Every row gives one point. The ring and each string are closed loops that go straight from each point to the next, and from the last back to the first. Before rounding, they use only three directions, however many columns there are. Count how often each string passes through the ring. Passing back the other way cancels.

Ring (9 x 3)
[[ 0.44  0.13 -0.17]
 [ 0.27  0.36 -0.13]
 [-0.13  0.46  0.00]
 [-0.40  0.27  0.12]
 [-0.48 -0.01  0.22]
 [-0.30 -0.36  0.28]
 [-0.02 -0.50  0.23]
 [ 0.27 -0.45  0.06]
 [ 0.45 -0.20 -0.10]]
String (10 x 3)
[[ 0.14 -0.63 -0.10]
 [ 0.03 -0.58  0.02]
 [-0.06 -0.84  0.32]
 [-0.03 -0.61  0.55]
 [ 0.01 -0.36  0.40]
 [ 0.00 -0.18  0.12]
 [ 0.00 -0.24  0.02]
 [ 0.19 -0.30  0.23]
 [ 0.46 -0.55  0.38]
 [ 0.48 -0.71  0.24]]
Times through: 0

Ring (9 x 4)
[[ 0.41 -0.11  0.06  0.01]
 [ 0.05  0.33  0.08  0.05]
 [-0.31  0.45 -0.02  0.08]
 [-0.51  0.34 -0.12  0.09]
 [-0.56 -0.06 -0.25  0.08]
 [-0.37 -0.43 -0.31  0.05]
 [-0.09 -0.67 -0.32  0.01]
 [ 0.33 -0.67 -0.20 -0.03]
 [ 0.45 -0.51 -0.09 -0.03]]
String (20 x 4)
[[-0.14 -0.16  0.04  0.13]
 [-0.42 -0.18  0.12  0.24]
 [-0.28 -0.18  0.10  0.19]
 [-0.10 -0.17  0.03  0.12]
 [-0.23 -0.21 -0.30  0.00]
 [-0.16 -0.29  0.09  0.18]
 [-0.14 -0.38  0.12  0.19]
 [-0.08 -0.28 -0.09  0.07]
 [-0.16 -0.52 -0.57 -0.11]
 [-0.10 -0.85 -0.67 -0.13]
 [-0.01 -0.95 -0.55 -0.09]
 [-0.03 -0.92 -0.73 -0.17]
 [-0.09 -0.47 -0.56 -0.13]
 [-0.09 -0.54 -0.48 -0.08]
 [-0.22 -0.80 -0.81 -0.18]
 [-0.27 -0.83 -0.35  0.05]
 [-0.24 -0.55  0.07  0.21]
 [-0.11 -0.25  0.12  0.17]
 [-0.23 -0.20 -0.32 -0.01]
 [-0.36 -0.20 -0.38 -0.01]]
Times through: 1

Ring (7 x 8)
[[ 1.06  0.38 -0.66  0.04 -0.08 -0.38  0.18 -0.45]
 [ 0.63  0.88 -0.60  0.01  0.05 -0.28  0.20 -0.47]
 [ 0.27  0.94 -0.26 -0.01  0.13 -0.18  0.21 -0.41]
 [-0.05  0.43  0.35 -0.10  0.12 -0.08  0.12 -0.29]
 [ 0.00 -0.24  0.47 -0.26 -0.05 -0.09 -0.10 -0.27]
 [ 0.45 -0.58  0.20 -0.27 -0.20 -0.21 -0.16 -0.30]
 [ 1.02 -0.34 -0.26 -0.07 -0.20 -0.36  0.03 -0.36]]
String (16 x 8)
[[ 0.37 -0.82  0.58 -0.22 -0.17 -0.18 -0.11 -0.21]
 [-0.14 -0.63  0.33 -0.55 -0.23 -0.08 -0.45 -0.34]
 [-0.23 -0.57  0.57 -0.47 -0.15 -0.04 -0.34 -0.28]
 [-0.37 -0.35  0.70 -0.40 -0.06  0.00 -0.24 -0.25]
 [-0.24  0.06  0.24 -0.39 -0.05 -0.05 -0.23 -0.36]
 [ 0.19  0.20  0.03 -0.20 -0.02 -0.15 -0.03 -0.36]
 [ 0.48  0.25  0.32  0.12  0.11 -0.20  0.32 -0.23]
 [-0.04  0.44  0.65  0.06  0.21 -0.06  0.30 -0.19]
 [-0.51  0.43  0.55 -0.26  0.13  0.03 -0.03 -0.29]
 [-0.37  0.23  0.47 -0.29  0.06 -0.01 -0.09 -0.30]
 [-0.39 -0.08  0.94 -0.20  0.10  0.02  0.01 -0.17]
 [ 0.08 -0.24  0.70 -0.12  0.02 -0.10  0.06 -0.19]
 [-0.22 -0.52  0.51 -0.48 -0.15 -0.05 -0.35 -0.30]
 [-0.01 -0.38  0.16 -0.47 -0.19 -0.11 -0.35 -0.37]
 [ 0.45 -0.06  0.07 -0.14 -0.07 -0.21  0.01 -0.32]
 [ 0.59 -0.31  0.30 -0.04 -0.07 -0.23  0.10 -0.25]]
Times through: 2

Ring (8 x 11)
[[ 0.67  0.56 -0.59 -0.13 -0.48  0.11 -0.26 -0.22  0.33  0.11  0.92]
 [ 0.61  0.78 -0.45 -0.08 -0.36  0.04 -0.22 -0.03  0.24  0.27  0.90]
 [ 0.15  0.51 -0.11  0.15 -0.02  0.01 -0.16  0.11 -0.02  0.36  0.43]
 [-0.21  0.12  0.08  0.33  0.20  0.02 -0.13  0.10 -0.19  0.31  0.02]
 [-0.51 -0.36  0.14  0.46  0.32  0.08 -0.13 -0.04 -0.29  0.16 -0.34]
 [-0.50 -0.64 -0.01  0.44  0.21  0.15 -0.16 -0.26 -0.21 -0.03 -0.37]
 [-0.06 -0.41 -0.33  0.21 -0.12  0.19 -0.23 -0.41  0.05 -0.12  0.08]
 [ 0.36  0.03 -0.53  0.00 -0.37  0.17 -0.26 -0.38  0.23 -0.06  0.55]]
String (22 x 11)
[[ 0.23  0.26 -0.11  0.10 -0.11  0.07 -0.22 -0.02  0.03  0.28  0.49]
 [-0.06  0.37 -0.41  0.22 -0.02  0.04 -0.10 -0.10  0.00  0.10  0.14]
 [-0.21  0.51 -0.13  0.32  0.19 -0.03 -0.05  0.15 -0.16  0.31  0.03]
 [-0.19  0.05  0.43  0.34  0.29  0.00 -0.17  0.27 -0.28  0.51  0.10]
 [-0.14 -0.09  0.13  0.29  0.14  0.07 -0.19  0.03 -0.16  0.28  0.10]
 [-0.22 -0.03 -0.18  0.31  0.09  0.08 -0.13 -0.12 -0.10  0.10 -0.04]
 [-0.52 -0.25 -0.10  0.45  0.26  0.08 -0.09 -0.13 -0.22  0.04 -0.37]
 [-0.94 -0.90  0.26  0.66  0.52  0.12 -0.10 -0.15 -0.44  0.01 -0.83]
 [-0.69 -1.06  0.38  0.54  0.38  0.17 -0.21 -0.19 -0.36  0.06 -0.55]
 [-0.18 -0.42 -0.01  0.29  0.06  0.14 -0.22 -0.20 -0.10  0.08  0.00]
 [-0.20 -0.22 -0.29  0.28  0.01  0.13 -0.16 -0.28 -0.04 -0.04 -0.05]
 [-0.36 -0.48 -0.50  0.34 -0.01  0.18 -0.14 -0.49 -0.02 -0.28 -0.29]
 [-0.02 -0.62 -0.39  0.18 -0.20  0.24 -0.27 -0.54  0.10 -0.22  0.10]
 [ 0.34 -0.32 -0.21  0.03 -0.31  0.20 -0.33 -0.35  0.15  0.04  0.55]
 [ 0.50 -0.05 -0.58 -0.07 -0.48  0.21 -0.31 -0.47  0.31 -0.10  0.68]
 [ 0.50  0.31 -0.82 -0.07 -0.50  0.16 -0.23 -0.44  0.35 -0.13  0.68]
 [ 0.20  0.24 -0.48  0.09 -0.22  0.11 -0.19 -0.23  0.14  0.03  0.40]
 [ 0.38  0.19 -0.23  0.03 -0.25  0.11 -0.26 -0.13  0.13  0.20  0.63]
 [ 0.99  0.74 -0.42 -0.26 -0.59  0.09 -0.33 -0.08  0.38  0.32  1.31]
 [ 0.89  1.05 -0.62 -0.22 -0.54  0.04 -0.24 -0.05  0.38  0.28  1.20]
 [ 0.51  0.92 -0.61 -0.05 -0.33  0.02 -0.15 -0.05  0.24  0.21  0.78]
 [ 0.12  0.25 -0.30  0.14 -0.11  0.08 -0.18 -0.12  0.05  0.14  0.34]]
Times through: 1
String (26 x 11)
[[ 0.71  0.35 -0.37 -0.14 -0.47  0.13 -0.32 -0.20  0.29  0.19  0.99]
 [ 0.16  0.23 -0.40  0.12 -0.17  0.09 -0.18 -0.18  0.10  0.08  0.37]
 [ 0.38  0.32 -0.31  0.02 -0.26  0.09 -0.24 -0.12  0.15  0.19  0.63]
 [ 0.93  0.89 -0.43 -0.23 -0.53  0.05 -0.29 -0.01  0.35  0.36  1.26]
 [ 0.91  1.20 -0.55 -0.22 -0.51  0.01 -0.22  0.06  0.35  0.38  1.25]
 [ 0.27  0.67 -0.51  0.07 -0.20  0.03 -0.13 -0.07  0.13  0.16  0.51]
 [ 0.10  0.26 -0.32  0.16 -0.10  0.07 -0.16 -0.11  0.04  0.13  0.31]
 [ 0.27  0.39 -0.07  0.09 -0.10  0.04 -0.21  0.07  0.02  0.36  0.56]
 [ 0.02  0.33 -0.25  0.20 -0.02  0.04 -0.14 -0.03 -0.02  0.20  0.25]
 [-0.18  0.37 -0.30  0.29  0.09  0.02 -0.07 -0.02 -0.08  0.15  0.02]
 [-0.41  0.26  0.05  0.43  0.33 -0.02 -0.05  0.18 -0.27  0.32 -0.18]
 [-0.33  0.11 -0.23  0.36  0.16  0.04 -0.08 -0.07 -0.14  0.10 -0.16]
 [-0.71 -0.23  0.15  0.56  0.46  0.03 -0.05  0.05 -0.38  0.19 -0.54]
 [-0.82 -0.54  0.32  0.62  0.53  0.06 -0.08  0.02 -0.44  0.18 -0.66]
 [-0.64 -0.35 -0.09  0.51  0.32  0.08 -0.07 -0.15 -0.26  0.00 -0.51]
 [-0.15 -0.05 -0.24  0.27  0.02  0.10 -0.15 -0.18 -0.05  0.05  0.02]
 [-0.23 -0.21 -0.17  0.31  0.07  0.11 -0.16 -0.19 -0.09  0.04 -0.06]
 [-0.49 -0.34 -0.34  0.42  0.15  0.13 -0.10 -0.32 -0.13 -0.14 -0.39]
 [-0.59 -0.85 -0.14  0.46  0.18  0.19 -0.17 -0.42 -0.18 -0.19 -0.51]
 [-0.23 -0.83 -0.01  0.30  0.02  0.21 -0.27 -0.38 -0.09 -0.07 -0.10]
 [ 0.06 -0.28 -0.11  0.17 -0.10  0.15 -0.26 -0.23  0.01  0.08  0.26]
 [-0.05 -0.05 -0.45  0.21 -0.11  0.13 -0.16 -0.31  0.05 -0.07  0.10]
 [ 0.14 -0.21 -0.64  0.10 -0.31  0.20 -0.23 -0.52  0.20 -0.23  0.26]
 [ 0.25  0.05 -0.75  0.04 -0.37  0.18 -0.21 -0.48  0.25 -0.20  0.39]
 [ 0.21  0.18 -0.57  0.08 -0.26  0.13 -0.19 -0.32  0.17 -0.05  0.39]
 [ 0.29  0.09 -0.23  0.06 -0.21  0.12 -0.25 -0.17  0.10  0.15  0.52]]
Times through: 0
